Each row of a before or after table is a point. The points were changed in one or more steps. Then noise was added and the rows were shuffled. The steps act on columns, c1 being the first. What was done? A step turns or swaps two columns, mirrors them in a line or flattens them onto one, adds a multiple of one to another, or multiplies or shifts one. Angles are multiples of 10 degrees, from the lower column toward the higher: turns from -170 to 170, lines from 10 to 170 but not 90. Use the fewest steps. Two steps may share a column if one is a turn and the other turns, adds or multiplies; they go together, in the order done. Otherwise the lowest column goes first.

Before (11 x 3):
-0.025 0.006 -0.027

0.058 -0.031 0.073

-0.039 0.050 0.017

0.068 -0.029 -0.015

0.033 0.004 0.044

-0.043 0.005 -0.003

-0.004 -0.056 0.017

0.040 -0.109 0.006

0.062 0.014 0.086

0.018 0.014 -0.007

0.025 -0.058 0.056
After (11 x 3):
0.000 -0.079 -0.047

0.000 0.006 0.004

0.000 -0.019 -0.012

-0.001 -0.005 -0.004

0.000 -0.027 -0.017

0.000 0.022 0.012

0.000 0.046 0.029

0.000 0.008 0.004

0.000 0.002 0.002

0.001 0.046 0.027

-0.001 -0.035 -0.021
Steps: multiply c1 by 0; flatten c2 and c3 onto the line at 30 degrees

Before (11 x 8):
0.012 -0.030 -0.002 0.095 -0.015 0.017 0.040 -0.046

-0.042 -0.017 0.083 -0.033 0.060 0.014 -0.016 -0.087

0.002 -0.003 0.023 0.004 0.027 -0.017 0.019 -0.022

0.033 -0.037 -0.056 0.028 0.029 -0.039 0.012 0.024

0.016 0.001 0.036 -0.008 -0.034 0.084 0.031 0.003

-0.015 -0.027 0.006 0.008 -0.004 0.072 -0.015 -0.016

-0.030 -0.053 -0.024 -0.004 -0.035 -0.014 0.023 -0.006

-0.008 -0.003 -0.049 -0.010 -0.039 -0.033 -0.022 0.002

0.017 0.009 0.001 0.037 -0.029 -0.032 -0.005 0.020

-0.036 -0.022 -0.020 0.074 0.020 0.029 0.012 0.031

0.012 -0.034 0.010 0.042 -0.008 -0.034 -0.031 0.030
After (11 x 8):
0.005 0.001 0.040 -0.065 0.036 0.041 0.018 -0.037

0.030 0.082 -0.026 0.014 -0.026 0.052 0.050 -0.014

0.096 -0.004 -0.007 -0.002 0.007 0.025 -0.022 0.104

-0.005 -0.021 -0.013 -0.020 -0.017 -0.021 -0.010 -0.050

-0.014 -0.006 -0.012 -0.099 -0.034 0.023 0.066 0.002

-0.003 -0.069 -0.019 -0.030 0.005 0.009 -0.055 -0.045

0.013 -0.024 -0.017 -0.018 0.010 -0.008 0.035 0.029

-0.064 -0.065 0.001 -0.028 0.039 0.000 0.022 -0.012

0.001 -0.059 0.038 0.005 -0.039 0.031 0.036 -0.011

-0.048 -0.036 0.033 0.021 -0.030 -0.018 -0.034 -0.007

0.021 0.042 0.011 -0.018 -0.013 0.070 -0.020 0.004
Steps: turn c1 and c3 by -120 degrees; turn c2 and c6 by -50 degrees; multiply c2 by 1.3; turn c5 and c8 by -30 degrees; turn c4 and c8 by -160 degrees; multiply c7 by 1.6

Before (11 x 12):
-0.072 -0.021 -0.105 0.020 0.010 0.030 -0.021 0.039 0.002 0.018 -0.054
 0.006

-0.008 0.004 -0.028 0.036 -0.055 0.005 0.052 0.026 0.035 0.039 0.022
 0.049

-0.036 0.000 -0.020 0.061 0.005 0.020 0.016 0.023 -0.016 0.002 -0.055
 0.022

0.019 0.033 0.065 -0.056 -0.018 -0.035 -0.047 0.018 -0.014 0.020 0.025
 -0.005

0.020 0.029 0.051 -0.072 0.003 0.028 0.009 0.048 -0.032 0.001 0.017
 -0.001

0.070 0.043 0.003 -0.060 -0.012 0.010 -0.057 -0.015 -0.029 0.004 0.009
 0.019

0.051 0.032 0.017 -0.037 -0.005 0.018 -0.027 -0.001 0.003 0.027 -0.004
 -0.055

0.031 0.060 0.027 -0.018 -0.041 -0.010 0.037 0.017 0.091 0.049 -0.013
 0.084

0.028 0.026 0.062 -0.043 -0.061 0.047 -0.040 0.033 -0.038 0.042 -0.011
 -0.011

0.043 0.038 0.016 -0.033 -0.035 0.012 -0.052 0.049 -0.006 -0.032 -0.005
 -0.025

0.014 -0.039 -0.035 0.007 -0.037 -0.010 0.024 0.032 0.013 0.025 -0.061
 0.026
After (11 x 12):
0.001 -0.020 -0.102 0.005 -0.069 0.023 -0.007 0.028 0.024 0.033 -0.040
 0.017

-0.002 0.049 -0.001 0.024 0.072 0.018 -0.008 0.019 -0.027 -0.002 0.010
 -0.061

0.041 -0.046 -0.038 0.016 0.017 -0.017 0.001 0.023 0.029 0.047 -0.050
 0.003

0.033 0.036 0.017 -0.027 0.050 0.013 -0.009 0.036 0.031 -0.009 0.014
 -0.040

0.021 0.027 0.063 -0.004 0.026 -0.026 0.009 0.019 0.006 -0.009 -0.001
 -0.056

0.036 0.059 0.029 0.078 0.032 -0.020 0.000 -0.046 0.080 0.030 -0.032
 -0.020

0.052 0.012 -0.030 0.050 0.001 -0.008 0.003 -0.005 0.041 0.003 -0.006
 0.043

-0.003 0.025 0.055 0.002 0.014 0.027 -0.003 0.064 0.010 -0.005 -0.002
 -0.072

0.053 0.024 0.062 -0.006 0.041 0.050 -0.013 0.052 -0.003 0.020 -0.029
 -0.047

0.007 0.005 -0.018 0.016 -0.035 0.016 -0.004 0.026 0.003 0.027 -0.027
 0.068

-0.003 0.036 0.023 -0.055 0.047 0.023 -0.001 0.001 0.002 0.015 -0.015
 -0.036
Steps: turn c1 and c5 by 100 degrees; swap c4 and c12; flatten c6 and c7 onto the line at 170 degrees; turn c8 and c9 by 40 degrees; flatten c10 and c11 onto the line at 130 degrees

Before (8 x 20):
-0.044 -0.044 -0.033 0.026 0.024 -0.046 -0.032 -0.041 -0.009 0.030 0.037
 -0.066 0.012 -0.017 0.009 -0.011 -0.015 0.016 -0.015 0.070

-0.035 -0.016 0.012 0.002 0.074 -0.007 -0.011 -0.017 -0.020 0.041 0.049
 -0.052 -0.005 -0.047 0.003 -0.028 -0.014 0.049 -0.056 0.083

0.020 0.057 0.039 -0.004 -0.028 -0.039 0.026 -0.002 0.040 0.044 0.001
 -0.004 0.047 -0.066 0.008 0.022 -0.029 0.038 -0.036 -0.024

0.022 0.006 -0.032 0.042 0.001 0.019 -0.032 0.030 -0.032 -0.009 0.010
 0.004 -0.037 0.008 -0.014 -0.026 -0.049 -0.017 -0.025 -0.001

0.044 0.066 -0.007 0.031 0.008 0.024 0.003 0.035 -0.009 0.009 -0.033
 0.013 -0.011 0.006 -0.071 -0.006 0.035 -0.023 0.010 -0.032

0.014 0.062 0.021 0.045 0.041 0.003 -0.016 0.028 0.006 -0.004 -0.017
 0.042 -0.053 -0.007 -0.020 0.046 0.028 -0.050 0.009 0.011

0.029 0.033 0.065 -0.034 -0.003 -0.052 -0.001 -0.008 0.006 0.074 -0.022
 -0.041 0.040 -0.064 0.044 -0.018 -0.002 0.014 -0.055 0.010

0.028 0.052 0.029 0.056 0.019 0.013 0.008 0.075 0.036 -0.031 -0.021
 0.014 -0.015 0.051 -0.032 0.027 0.010 -0.048 0.006 0.006
After (8 x 20):
-0.047 -0.065 -0.007 -0.033 0.002 -0.018 0.001 -0.023 -0.009 0.009
 -0.034 0.015 -0.011 0.005 -0.072 -0.007 0.035 0.012 0.011 -0.035

-0.025 -0.010 -0.031 -0.046 0.010 -0.012 -0.014 0.021 -0.030 -0.010
 0.010 0.004 -0.038 0.007 -0.016 0.027 -0.050 0.012 -0.024 -0.003

0.044 0.011 0.012 0.000 -0.076 0.009 -0.003 -0.025 -0.022 0.042 0.046
 -0.051 -0.007 -0.047 0.004 0.031 -0.013 -0.043 -0.056 0.083

-0.015 -0.052 0.037 0.012 0.022 0.040 0.009 -0.046 0.038 0.043 0.001
 -0.004 0.046 -0.068 0.007 -0.030 -0.027 -0.038 -0.036 -0.023

-0.027 -0.036 0.066 0.042 -0.004 0.043 0.002 -0.090 0.009 0.073 -0.023
 -0.041 0.041 -0.065 0.043 0.013 -0.004 -0.021 -0.056 0.008

-0.038 -0.044 0.029 -0.058 0.009 -0.005 0.004 -0.121 0.036 -0.030 -0.021
 0.016 -0.015 0.052 -0.034 -0.037 0.012 0.040 0.005 0.005

-0.022 -0.053 0.022 -0.044 -0.029 0.006 -0.005 -0.071 0.009 -0.007
 -0.018 0.041 -0.051 -0.005 -0.019 -0.055 0.028 0.046 0.009 0.010

0.045 0.041 -0.031 -0.018 -0.037 0.051 -0.010 0.079 -0.007 0.030 0.038
 -0.064 0.013 -0.016 0.009 0.020 -0.015 -0.007 -0.015 0.068
Steps: turn c1 and c18 by -170 degrees; turn c2 and c16 by -170 degrees; turn c5 and c8 by -160 degrees; add -1.5 times c3 to c8; turn c4 and c6 by 170 degrees; multiply c7 by 0.4

Before (8 x 48):
0.004 0.032 0.042 -0.006 -0.042 0.018 0.066 -0.102 -0.043 -0.032 0.010
 0.031 -0.007 0.021 -0.006 0.027 -0.027 0.020 -0.050 0.018 0.009 0.021
 -0.011 0.011 0.083 -0.007 -0.028 0.060 -0.010 0.037 0.008 0.003 -0.044
 0.025 -0.024 -0.005 -0.003 -0.039 0.010 0.009 0.014 -0.025 0.014 0.006
 -0.008 0.012 -0.024 0.000

-0.016 -0.033 -0.020 0.033 -0.030 0.001 0.038 -0.067 0.004 -0.011 -0.015
 0.023 -0.009 -0.002 0.013 0.017 0.028 0.040 -0.051 -0.019 0.002 -0.052
 0.049 -0.016 -0.002 -0.078 -0.016 0.017 0.016 0.030 0.001 -0.006 -0.057
 0.018 -0.019 -0.006 0.029 -0.033 -0.005 0.011 0.014 -0.004 0.016 0.000
 0.040 0.030 0.035 0.035

0.022 -0.075 -0.025 -0.040 0.015 0.029 -0.009 0.041 -0.014 -0.031 -0.005
 0.022 -0.005 0.023 0.072 0.004 -0.022 -0.038 -0.026 0.027 0.012 0.019
 0.030 -0.035 -0.009 0.006 -0.030 0.059 -0.005 0.017 0.020 -0.009 -0.055
 0.009 0.019 0.005 -0.006 -0.035 0.009 0.005 0.025 -0.010 0.006 0.008
 -0.011 0.020 -0.040 0.022

0.004 0.093 0.023 -0.033 0.024 -0.037 -0.007 0.057 -0.001 -0.018 0.004
 0.033 0.009 0.022 0.009 0.027 0.051 0.017 -0.005 0.026 0.013 0.000
 -0.011 0.003 -0.045 -0.138 -0.030 0.013 -0.016 0.028 0.011 -0.007 0.174
 -0.022 0.036 0.002 0.015 -0.033 0.012 -0.005 0.029 0.053 -0.033 0.003
 0.026 -0.040 -0.044 -0.013

-0.012 0.019 0.015 0.006 0.055 0.022 -0.017 0.065 -0.041 -0.028 0.024
 -0.021 0.020 0.066 0.098 -0.022 -0.023 0.055 -0.032 0.028 0.010 -0.149
 0.002 -0.033 -0.032 0.010 -0.011 -0.051 -0.009 -0.005 -0.044 0.010
 -0.031 0.013 -0.027 -0.024 0.032 -0.030 -0.007 -0.039 -0.025 0.006
 0.023 0.016 0.037 0.028 -0.028 -0.018

0.019 -0.085 0.027 0.002 -0.019 0.030 0.003 0.064 -0.036 -0.030 0.019
 -0.058 -0.006 -0.013 0.014 0.023 -0.003 0.006 0.052 -0.011 -0.027 0.033
 -0.020 0.025 -0.046 0.012 0.098 0.066 0.038 -0.003 -0.192 0.034 -0.053
 0.020 -0.083 0.001 0.015 0.010 -0.012 0.012 -0.017 0.003 -0.015 0.025
 0.031 -0.015 0.017 -0.007

0.017 -0.061 -0.024 -0.005 0.024 0.011 0.017 0.046 0.024 0.062 -0.027
 0.013 -0.012 -0.004 0.003 -0.055 -0.006 -0.031 -0.055 0.009 -0.038
 -0.004 -0.012 -0.001 -0.013 0.002 -0.022 0.040 -0.017 0.029 0.017 0.021
 -0.007 0.026 0.031 -0.009 -0.020 0.020 -0.064 0.001 -0.001 -0.003
 -0.027 0.001 0.014 -0.007 -0.029 -0.022

-0.017 -0.058 -0.032 -0.032 -0.015 0.030 0.004 0.055 -0.003 0.015 0.003
 0.022 -0.005 0.005 -0.007 -0.059 -0.032 -0.018 -0.029 -0.020 -0.091
 0.039 0.016 -0.040 -0.027 0.021 -0.037 0.058 0.006 0.001 0.019 0.000
 -0.038 -0.017 0.025 -0.041 -0.016 -0.024 0.004 0.005 0.020 0.020 0.005
 0.028 0.001 -0.024 0.033 -0.006
After (8 x 48):
0.024 -0.074 0.016 -0.040 0.016 0.029 -0.011 0.039 -0.007 -0.030 -0.003
 0.021 -0.005 -0.037 0.071 0.004 -0.022 -0.079 -0.018 0.028 0.011 0.019
 0.030 -0.038 -0.010 0.008 -0.028 -0.005 -0.004 0.018 0.021 -0.011
 -0.053 0.009 0.020 0.007 -0.006 -0.033 0.015 0.004 0.026 0.007 0.006
 0.007 -0.010 0.016 -0.072 0.025

-0.016 -0.031 0.015 0.033 -0.029 0.001 0.039 -0.068 0.001 -0.010 -0.014
 0.023 -0.008 -0.061 0.014 0.016 0.027 0.027 -0.035 -0.018 0.002 -0.051
 0.049 -0.017 -0.001 -0.078 -0.017 0.037 0.015 0.030 0.002 -0.006 -0.057
 0.016 -0.018 -0.005 0.029 -0.033 -0.007 0.011 0.014 -0.007 0.017 0.000
 0.042 0.030 0.002 0.035

-0.011 0.020 -0.010 0.005 0.056 0.022 -0.017 0.065 -0.038 -0.030 0.024
 -0.022 0.022 0.005 0.096 -0.023 -0.022 0.089 -0.021 0.029 0.011 -0.151
 0.004 -0.033 -0.031 0.009 -0.012 -0.049 -0.008 -0.004 -0.043 0.009
 -0.030 0.014 -0.025 -0.022 0.031 -0.032 0.014 -0.038 -0.026 -0.020
 0.023 0.017 0.038 0.032 0.030 -0.018

0.017 -0.061 0.019 -0.005 0.023 0.009 0.016 0.048 -0.012 0.063 -0.027
 0.014 -0.014 -0.065 0.005 -0.054 -0.004 -0.058 -0.039 0.008 -0.037
 -0.005 -0.012 -0.004 -0.014 0.001 -0.021 -0.005 -0.017 0.031 0.015
 0.021 -0.008 0.026 0.032 -0.006 -0.019 0.019 -0.067 0.002 -0.003 0.012
 -0.027 0.000 0.014 -0.008 -0.049 -0.022

0.017 -0.084 -0.021 0.003 -0.021 0.030 0.002 0.062 -0.039 -0.028 0.017
 -0.060 -0.006 -0.074 0.015 0.022 -0.001 -0.040 0.035 -0.011 -0.028
 0.034 -0.020 0.028 -0.047 0.014 0.096 0.048 0.039 -0.003 -0.192 0.036
 -0.052 0.021 -0.082 0.002 0.015 0.011 0.007 0.014 -0.018 -0.033 -0.015
 0.024 0.032 -0.016 -0.047 -0.006

-0.016 -0.057 0.037 -0.035 -0.015 0.028 0.002 0.054 -0.002 0.015 0.003
 0.021 -0.006 -0.055 -0.008 -0.059 -0.033 -0.060 -0.023 -0.021 -0.093
 0.039 0.017 -0.040 -0.026 0.020 -0.036 0.057 0.005 0.000 0.018 0.000
 -0.039 -0.017 0.023 -0.040 -0.016 -0.024 0.004 0.003 0.018 -0.010 0.004
 0.029 -0.002 -0.026 -0.033 -0.005

0.001 0.030 -0.049 -0.006 -0.043 0.016 0.064 -0.104 -0.032 -0.035 0.010
 0.030 -0.009 -0.039 -0.004 0.028 -0.026 -0.023 -0.034 0.018 0.010 0.022
 -0.011 0.012 0.085 -0.008 -0.028 0.009 -0.008 0.037 0.010 0.004 -0.042
 0.026 -0.026 -0.004 -0.004 -0.038 0.032 0.009 0.016 -0.015 0.016 0.005
 -0.010 0.008 -0.066 0.002

0.005 0.092 0.005 -0.034 0.026 -0.038 -0.005 0.058 0.004 -0.017 0.005
 0.033 0.008 -0.037 0.009 0.027 0.053 0.008 -0.004 0.026 0.013 0.000
 -0.011 0.004 -0.045 -0.138 -0.031 -0.031 -0.018 0.029 0.009 -0.006
 0.175 -0.022 0.036 0.000 0.015 -0.030 0.013 -0.006 0.029 -0.006 -0.033
 0.003 0.024 -0.038 -0.033 -0.012
Steps: turn c3 and c42 by -150 degrees; add 0.3 times c33 to c42; turn c9 and c39 by -30 degrees; shift c14 by -0.060; add -0.7 times c28 to c18; turn c28 and c47 by -60 degrees; multiply c19 by 0.7
